Each row of a before or after table is a point. The points were changed in one or more steps. Then noise was added and the rows were shuffled. The steps act on columns, c1 being the first. Write out the steps. A step turns or swaps two columns, mirrors them in a line or flattens them onto one, adds a multiple of one to another, or multiplies or shifts one. Angles are multiples of 10 degrees, from the lower column toward the higher: turns from -170 to 170, lines from 10 to 170 but not 90. Use the fewest steps. Two steps may share a column if one is a turn and the other turns, adds or multiplies; they go together, in the order done. Otherwise the lowest column goes first.

Before, 12 rows:
[+1.04 -0.17 +0.23]
[+0.05 -0.36 -0.12]
[+0.24 -0.09 +0.21]
[+0.14 -0.29 -0.59]
[+0.09 +1.14 +0.27]
[+0.05 +0.16 +0.29]
[+0.64 -0.39 +0.29]
[+0.14 -0.17 -0.55]
[+0.31 -0.07 -0.44]
[+0.61 +0.09 +0.19]
[+0.42 +0.04 +0.30]
[+0.09 -0.15 -0.52]
After:
[-0.27 +0.44 -0.02]
[-0.33 +0.04 -0.33]
[-0.40 -0.08 -0.97]
[+0.43 -0.03 -0.26]
[-0.32 +0.06 -0.55]
[+0.57 -0.17 -0.29]
[-0.33 +0.04 +0.00]
[-0.33 -0.17 -0.55]
[+0.39 -0.06 -0.37]
[-0.22 -0.02 -0.23]
[+0.15 -0.15 -0.02]
[+0.52 -0.07 -0.18]
Steps: mirror c1 and c3 in the line at 130 degrees; multiply c2 by 0.4

Before (9 x 6):
[-0.43 -0.21 +0.17 +0.35 +0.21 -0.05]
[+0.34 -0.09 +0.28 -0.30 +0.00 +0.03]
[+0.33 +0.00 -0.38 -0.10 +0.08 -0.39]
[+0.27 -0.07 -0.03 +0.12 +0.12 +0.30]
[+0.42 +0.14 -0.03 -0.20 +0.23 +0.07]
[-0.13 -0.26 +0.27 +0.49 -0.39 +0.38]
[-0.56 +0.88 +0.30 +0.56 -0.15 +0.41]
[+0.78 -0.26 +0.19 -0.13 +0.02 -0.34]
[+0.43 -0.57 +0.11 -0.48 -0.35 +0.04]
After:
[+0.24 -0.08 +0.12 +0.04 +0.37 +0.10]
[-0.33 -0.27 +0.39 +0.02 +0.59 -0.29]
[+0.35 +0.03 -0.02 -0.42 -0.01 -0.13]
[-0.69 +0.82 +0.63 +0.07 -0.46 +0.19]
[-0.07 -0.28 +0.60 +0.15 -1.18 +0.18]
[+0.36 +0.25 -0.17 -0.14 +0.66 -0.17]
[+0.51 -0.48 -0.31 -0.38 -1.09 -0.10]
[+0.81 -0.15 +0.05 -0.28 -0.02 -0.53]
[+0.33 +0.02 -0.27 +0.27 +0.23 -0.58]
Steps: turn c1 and c2 by 10 degrees; turn c3 and c4 by -50 degrees; multiply c5 by 3; shift c6 by -0.20

Before, 8 rows:
[-0.52 -0.50 +0.02 -0.18 +0.36 +0.05 +1.19 +0.16 +0.11]
[-0.45 +0.18 -0.30 +0.12 +0.10 +0.37 -0.48 +0.25 -0.05]
[-0.19 -0.36 -0.09 -0.01 +0.40 +0.02 -0.32 +0.04 -0.39]
[-0.17 +0.15 +0.18 -0.17 +0.20 -0.15 -0.59 +0.10 +0.11]
[+1.29 -0.33 +0.06 +0.34 +0.25 -0.11 +0.50 -0.13 -0.37]
[-0.35 -0.52 -0.22 +1.26 +0.02 -0.13 +0.58 +0.11 -0.18]
[-0.51 +0.20 -0.45 -0.19 +0.01 -0.20 -0.31 -0.07 -0.07]
[-0.17 -0.40 +0.01 -0.13 -0.14 +0.16 -0.06 -0.11 -0.02]
After:
[-0.51 +0.21 -0.46 -0.21 +0.01 -0.21 +0.28 +0.02 +0.12]
[-0.17 -0.39 +0.01 -0.13 -0.16 +0.17 +0.09 +0.08 -0.02]
[-0.17 -0.37 -0.08 -0.02 +0.40 +0.02 +0.45 -0.22 -0.03]
[+1.31 -0.33 +0.06 +0.35 +0.23 -0.12 -0.13 -0.08 -0.62]
[-0.52 -0.50 +0.03 -0.20 +0.37 +0.06 -1.03 -0.09 -0.62]
[-0.37 -0.52 -0.22 +1.26 +0.02 -0.14 -0.38 -0.20 -0.46]
[-0.18 +0.15 +0.19 -0.17 +0.19 -0.13 +0.35 -0.02 +0.50]
[-0.46 +0.18 -0.32 +0.11 +0.10 +0.38 +0.31 -0.24 +0.36]
Steps: turn c8 and c9 by -150 degrees; turn c7 and c9 by -140 degrees

Before (13 x 12):
[+0.35 -0.33 +0.12 -0.14 -0.21 -0.19 -0.81 +0.19 +0.12 -0.48 +0.14 -0.33]
[-0.24 -0.41 +0.22 -0.41 -0.08 +0.64 -0.04 +0.71 -0.05 -0.17 -0.25 +0.41]
[-0.16 -0.83 +0.15 -0.03 -0.34 +0.08 -0.47 -0.36 +0.27 +0.44 -0.23 +0.38]
[+0.50 -0.68 +0.24 +0.63 +0.27 +0.19 -0.48 -0.61 -0.11 -0.11 +0.66 -0.36]
[-0.79 -0.37 +0.00 -0.15 +0.44 +0.36 -0.09 +0.10 +0.60 -0.58 -0.38 +0.33]
[-0.66 -0.43 -0.09 -0.42 +0.15 +0.13 -0.24 +0.19 -0.31 -0.57 +0.11 -0.07]
[+0.21 -0.80 +0.26 +0.11 +0.04 -0.34 -0.02 -0.19 +0.27 +0.07 -0.18 -0.24]
[-0.17 -0.49 +0.50 -0.20 -0.65 +0.60 -0.02 -0.33 -0.14 -0.20 -0.40 +0.26]
[-0.45 +0.38 +0.02 -0.17 +0.09 +0.27 +0.02 +0.20 +0.31 +0.53 -0.50 -0.04]
[-0.19 -0.10 +0.70 -0.66 +0.28 +0.43 -0.29 +0.07 -0.17 -0.20 +0.07 +0.14]
[+0.07 +0.49 -0.37 -0.80 +0.65 +0.65 +0.25 -0.10 +0.22 +0.34 -0.35 +0.08]
[+0.21 +0.71 -0.22 -0.34 +0.45 -0.18 +0.16 +0.14 +0.12 +0.16 -0.06 +0.38]
[+0.18 -0.60 +0.24 +0.07 -0.40 -0.04 -0.08 -0.26 +0.57 +0.16 +0.53 -0.12]
After, 13 rows:
[+0.21 +0.18 +0.12 -0.03 +0.18 +0.25 +0.02 +0.02 -0.49 +0.62 -0.48 -0.19]
[+0.72 -0.12 -0.19 -0.19 +0.43 +0.12 -0.22 +0.09 -0.02 -0.69 +0.11 -0.46]
[+0.23 -0.35 -0.18 -0.34 +0.22 +0.64 -0.01 +0.64 -0.10 -0.26 -0.23 -0.58]
[+0.38 -0.17 -0.11 +0.24 +0.41 +0.35 -0.09 +0.36 -0.91 -0.69 -0.35 -0.04]
[+0.23 -0.67 -0.12 -0.62 -0.28 +0.58 +0.00 +0.13 +0.06 -0.26 -0.42 +0.36]
[-0.25 +0.53 +0.43 +0.12 +0.54 -0.20 +0.22 +0.37 -0.01 +0.34 -0.04 +0.18]
[-0.32 -0.63 -0.54 +0.07 -0.07 -0.31 -0.03 -0.25 -0.16 -0.11 -0.18 +0.10]
[-0.33 -0.26 -0.04 -0.25 +0.01 -0.19 -0.77 +0.03 +0.04 -0.55 +0.15 -1.03]
[+0.28 -0.69 +0.30 -0.21 +0.68 +0.45 -0.28 +0.25 +0.05 -0.11 +0.06 -0.30]
[-0.39 -0.54 -0.39 +0.60 -0.31 +0.16 -0.48 -0.41 +0.38 -0.26 +0.66 +0.03]
[-0.44 -0.49 -0.44 -0.29 -0.28 -0.04 -0.08 -0.16 -0.42 +0.04 +0.54 +0.11]
[-0.18 +0.57 +0.11 -0.05 +1.04 +0.69 +0.22 -0.03 -0.13 +0.38 -0.34 +0.32]
[+0.05 -0.55 -0.77 -0.29 -0.18 +0.10 -0.45 +0.38 -0.28 +0.17 -0.22 +0.04]
Steps: turn c1 and c9 by 150 degrees; turn c2 and c3 by 60 degrees; turn c3 and c10 by 20 degrees; turn c4 and c5 by -50 degrees; add -1 times c7 to c8; turn c8 and c12 by -70 degrees

Before, 11 rows:
[-0.53 +0.19 -0.45 -0.67 +0.45 -0.36 +0.86 +0.64 +0.27 +0.12 +0.72 -0.25 -0.30 +1.04 +0.66 -0.33 -0.43 +0.00]
[+0.22 +0.28 +0.24 -0.10 +0.15 +0.21 +0.30 -0.03 +0.65 +0.29 +0.49 +0.11 +0.04 -0.15 -0.47 +0.15 +0.26 -0.28]
[+0.09 -0.15 -0.36 +0.38 -0.81 +0.45 -0.12 +0.13 +0.75 +0.18 -0.01 -0.24 +0.00 +0.17 +0.10 -0.32 +0.29 +0.40]
[-0.61 -0.07 -0.67 -0.50 +0.79 -0.34 +0.67 +0.60 -0.23 -0.28 +0.33 +0.41 -0.20 +0.68 +0.41 -0.34 -0.32 +0.17]
[-0.06 +0.12 -0.54 -0.16 +0.77 -0.09 +0.85 +0.16 -0.07 +0.22 +0.62 +0.00 -0.19 +0.98 +0.39 -0.50 -0.62 +0.25]
[+0.22 -0.22 -0.08 -0.24 -0.16 -0.11 +0.92 +0.07 +0.46 +0.13 +0.30 -0.02 +0.05 -0.33 -0.40 +0.13 -0.34 -0.43]
[+0.22 -0.37 +0.28 -0.38 +0.16 +0.34 +0.40 +0.47 +0.02 +0.37 +0.18 +0.00 +0.20 +0.00 -0.44 +0.35 -0.27 -0.90]
[-0.20 +0.08 -0.43 -0.18 -0.21 +0.12 -0.04 -0.45 +0.00 -0.09 +0.03 -0.34 +0.09 +0.20 +0.46 -0.30 +0.11 +0.13]
[-0.23 +0.29 -0.76 +0.15 -0.35 +0.51 +0.19 +0.00 +0.16 +0.17 +0.03 -0.38 -0.10 +0.05 +0.20 +0.32 +0.07 +0.38]
[-0.26 +0.34 -0.18 -0.04 -0.44 +0.39 +0.17 +0.24 +0.05 +0.10 -0.02 -0.35 +0.73 +0.14 -0.15 -0.18 -0.02 +0.31]
[+0.18 -0.14 -0.08 -0.50 +0.17 +0.58 +0.67 -0.24 +0.66 +0.09 -0.25 +0.41 +0.36 -0.21 +0.11 +0.35 -0.12 -0.43]
After (11 x 18):
[-0.58 -0.05 -0.26 +0.44 +0.47 -0.09 -0.10 +0.09 -0.36 -0.66 +0.32 +0.75 -0.69 +0.66 -0.50 -0.31 +0.10 +0.08]
[+0.23 +0.28 +0.30 -0.47 +0.15 +0.06 +0.07 -0.55 +0.67 +0.23 +0.53 +0.34 -0.10 -0.18 -0.08 +0.14 +0.22 -0.23]
[+0.23 -0.21 +0.14 -0.37 -0.14 -0.03 +0.51 -0.40 +0.12 -0.08 +0.25 +0.78 +0.12 -0.31 -0.27 +0.13 +0.56 -0.41]
[-0.20 +0.02 -0.11 +0.47 -0.07 +0.09 +0.27 -0.90 +0.05 -0.44 +0.04 -0.21 +0.26 +0.22 -0.18 -0.29 -0.06 +0.20]
[-0.27 +0.31 +0.09 -0.16 +0.09 +0.18 +0.41 -0.23 +0.01 -0.12 -0.04 -0.04 +0.84 +0.15 -0.01 -0.19 +0.05 +0.66]
[+0.21 -0.12 +0.07 +0.09 +0.37 +0.27 -0.01 -0.74 +0.43 -0.12 -0.26 +0.79 +0.18 -0.25 -0.50 +0.33 +0.52 -0.28]
[-0.06 +0.18 +0.20 +0.35 +0.43 -0.07 +0.42 -0.31 -0.46 -0.60 +0.59 +0.72 -0.65 +1.03 -0.15 -0.47 +0.46 +0.12]
[+0.21 -0.37 +0.37 -0.43 +0.24 +0.15 +0.18 +0.00 -0.16 +0.28 +0.19 +0.41 +0.06 +0.01 -0.37 +0.35 +0.22 -0.81]
[-0.27 +0.29 +0.19 +0.19 -0.32 +0.24 +0.42 -0.47 +0.20 -0.75 +0.02 +0.01 +0.21 +0.03 +0.16 +0.34 +0.07 +0.40]
[+0.09 -0.14 +0.15 +0.09 -0.66 +0.16 +0.17 -0.37 +0.79 -0.33 +0.00 -0.21 +0.53 +0.15 +0.39 -0.36 +0.19 +0.38]
[-0.51 +0.19 +0.08 +0.62 +0.14 -0.19 +0.62 +0.11 -0.06 -0.45 +0.70 +0.59 -0.52 +1.04 -0.67 -0.35 +0.53 -0.15]
Steps: swap c3 and c10; swap c4 and c15; add 0.5 times c13 to c18; turn c5 and c13 by -40 degrees; multiply c6 by 0.4; turn c7 and c12 by 60 degrees; shift c8 by -0.50; mirror c9 and c17 in the line at 20 degrees

Before, 13 rows:
[-0.27 -0.29 -0.01 -0.11 -0.03 +0.12 -0.27 -1.72 -0.33 -0.13 +0.21 +0.17 +0.03 +0.54 +0.03 -0.24 -0.25 +0.13 +0.18 -0.04 +0.18 -0.15 +0.43 -0.20]
[-0.16 +0.23 -0.15 -0.08 +0.23 -0.33 -0.38 +0.06 -0.34 +0.14 +0.52 +0.19 +0.05 -0.38 +0.12 -0.33 -0.14 +0.06 +0.14 +0.26 -0.21 -0.41 +0.14 -0.03]
[+0.76 -1.31 +0.08 -0.03 -0.10 +0.09 -0.30 -0.33 -0.41 -0.11 +0.09 +0.15 -0.02 -0.06 -0.16 +0.06 +0.31 -0.63 +0.46 +0.13 -0.16 +0.12 +0.31 +0.40]
[-0.47 +0.08 -0.32 -0.29 -0.59 +0.13 +1.76 +0.33 +0.95 +0.17 +0.02 +0.16 +0.01 -0.28 +0.02 +0.14 +0.15 +0.19 +0.18 -0.03 -0.14 -0.07 +0.09 -0.17]
[+0.03 +0.18 +0.27 -0.03 +0.19 +0.07 -0.49 +0.29 -0.27 +0.01 +0.09 -0.32 -1.46 -0.30 +0.12 +0.01 -0.27 -0.03 +0.49 +0.13 -0.19 -0.58 -0.20 +0.34]
[-0.44 -0.13 +0.19 -0.05 +0.07 +0.12 -0.40 -0.15 -0.13 +0.17 +0.11 -0.38 +0.05 +0.48 +0.08 -0.15 -0.17 -0.25 +0.37 -0.01 -0.14 -0.57 +0.26 +0.07]
[-0.45 +0.14 -0.33 -0.56 +0.00 -0.30 +1.51 -0.01 -0.30 +0.19 +0.15 +0.04 -0.19 +0.43 +0.14 -0.24 +0.53 -0.11 +0.54 -0.24 -0.10 -0.53 +0.39 -0.13]
[+0.50 +0.13 +1.09 +0.00 +0.20 +0.13 -0.33 +0.17 -0.27 -0.05 +0.14 -0.09 -0.03 -0.32 +0.04 -0.22 +0.37 -0.10 +0.49 -0.56 -0.11 -0.29 +0.43 +0.19]
[-0.58 +0.06 -0.31 -0.15 +0.22 -0.13 +0.33 +0.15 -0.27 -0.05 +0.11 -0.03 -0.06 -0.16 -0.41 -0.02 +0.34 +0.15 +0.38 -0.55 +0.22 -0.56 +0.40 -0.13]
[-0.43 +0.25 -0.17 -0.20 -0.29 -0.01 +0.82 -0.24 +0.21 +0.43 +0.14 -0.52 +0.05 -0.02 +0.03 +0.28 +0.16 +0.16 -0.03 -0.18 +0.09 -0.25 +0.07 +0.60]
[-0.03 -0.25 -0.31 -0.01 +0.12 -0.17 -0.46 +0.06 +0.00 -0.09 +0.54 +0.18 -0.09 -0.10 +0.00 -0.18 -0.21 -0.05 -1.03 -0.12 -0.23 -0.54 +0.15 -0.14]
[+0.11 -0.66 -0.01 -0.58 -0.70 -0.65 -0.43 +0.33 -0.40 +0.40 +0.07 +0.03 -0.07 +0.29 +0.15 +0.06 -0.26 +0.13 -0.05 +0.11 -0.04 +0.32 +0.00 -0.11]
[+0.28 +0.11 -0.29 -0.34 +0.02 -0.02 -0.44 +0.02 -0.12 -0.10 +0.30 -0.03 -0.26 +0.34 +0.06 -0.29 +0.48 +0.15 +0.49 -0.14 +0.15 -0.18 -0.13 -0.15]
After (13 x 24):
[-0.45 +1.10 -0.40 -0.04 -0.61 +0.09 -0.30 -0.33 -0.41 -0.12 +0.00 +0.16 -0.04 +0.71 -0.15 +0.06 +0.31 -0.61 +0.45 +1.43 -0.16 +0.25 +0.31 -0.05]
[+0.14 -0.30 -0.42 -0.04 -0.12 +0.08 -0.48 +0.31 -0.27 +0.01 +0.00 -0.33 -1.46 +0.18 +0.12 +0.01 -0.27 -0.03 +0.49 -0.05 -0.18 -1.15 -0.18 +0.15]
[-0.67 +0.71 +0.13 -0.58 +0.26 -0.65 -0.41 +0.34 -0.40 +0.38 +0.00 +0.01 -0.05 +0.08 +0.14 +0.07 -0.26 +0.14 -0.04 +0.76 -0.02 +0.64 -0.02 +0.03]
[-0.28 -0.21 +0.27 -0.29 +0.71 +0.13 +1.78 +0.34 +0.96 +0.18 +0.00 +0.17 +0.00 +0.21 +0.03 +0.12 +0.15 +0.20 +0.18 -0.12 -0.14 -0.16 +0.10 -0.22]
[+0.11 +0.15 +0.23 +0.00 -0.02 -0.19 -0.45 +0.07 -0.01 -0.09 +0.01 +0.18 -0.10 +0.23 +0.00 -0.17 -0.19 -0.06 -1.06 +0.14 -0.22 -1.08 +0.14 -0.25]
[-0.08 -0.28 -0.55 -0.01 -0.55 +0.13 -0.33 +0.15 -0.27 -0.03 -0.01 -0.09 -0.04 +0.23 +0.05 -0.21 +0.37 -0.11 +0.50 -0.69 -0.11 -0.59 +0.44 +0.95]
[-0.13 +0.10 +0.23 -0.34 -0.24 -0.03 -0.42 +0.01 -0.12 -0.10 -0.01 -0.02 -0.25 -0.36 +0.04 -0.30 +0.50 +0.15 +0.51 -0.25 +0.13 -0.35 -0.15 -0.22]
[+0.49 -0.12 +0.23 -0.15 +0.41 -0.13 +0.33 +0.14 -0.28 -0.05 +0.00 -0.03 -0.06 +0.10 -0.43 -0.02 +0.34 +0.15 +0.38 -0.60 +0.21 -1.13 +0.40 -0.25]
[+0.10 +0.52 +0.18 -0.11 +0.24 +0.12 -0.26 -1.73 -0.32 -0.13 +0.01 +0.16 +0.05 -0.31 +0.02 -0.25 -0.24 +0.13 +0.17 +0.25 +0.19 -0.33 +0.43 +0.04]
[+0.30 -0.38 +0.07 -0.06 +0.01 -0.33 -0.38 +0.05 -0.33 +0.15 +0.01 +0.19 +0.06 +0.21 +0.11 -0.34 -0.14 +0.05 +0.14 +0.03 -0.22 -0.83 +0.13 -0.11]
[+0.29 +0.36 -0.13 -0.05 +0.35 +0.12 -0.40 -0.14 -0.13 +0.18 +0.01 -0.37 +0.05 -0.35 +0.09 -0.16 -0.16 -0.25 +0.34 +0.13 -0.14 -1.15 +0.27 +0.17]
[+0.24 +0.09 +0.24 -0.57 +0.39 -0.30 +1.50 -0.02 -0.31 +0.18 +0.00 +0.04 -0.21 -0.45 +0.14 -0.24 +0.54 -0.11 +0.56 -0.37 -0.09 -1.06 +0.40 -0.27]
[-0.04 -0.22 -0.51 -0.20 +0.52 +0.00 +0.83 -0.24 +0.21 +0.44 +0.01 -0.52 +0.05 -0.11 +0.04 +0.30 +0.17 +0.15 -0.04 -0.41 +0.09 -0.50 +0.07 -0.36]
Steps: turn c1 and c5 by -120 degrees; add -1 times c2 to c20; turn c2 and c14 by -150 degrees; turn c3 and c24 by 110 degrees; multiply c11 by 0; multiply c22 by 2
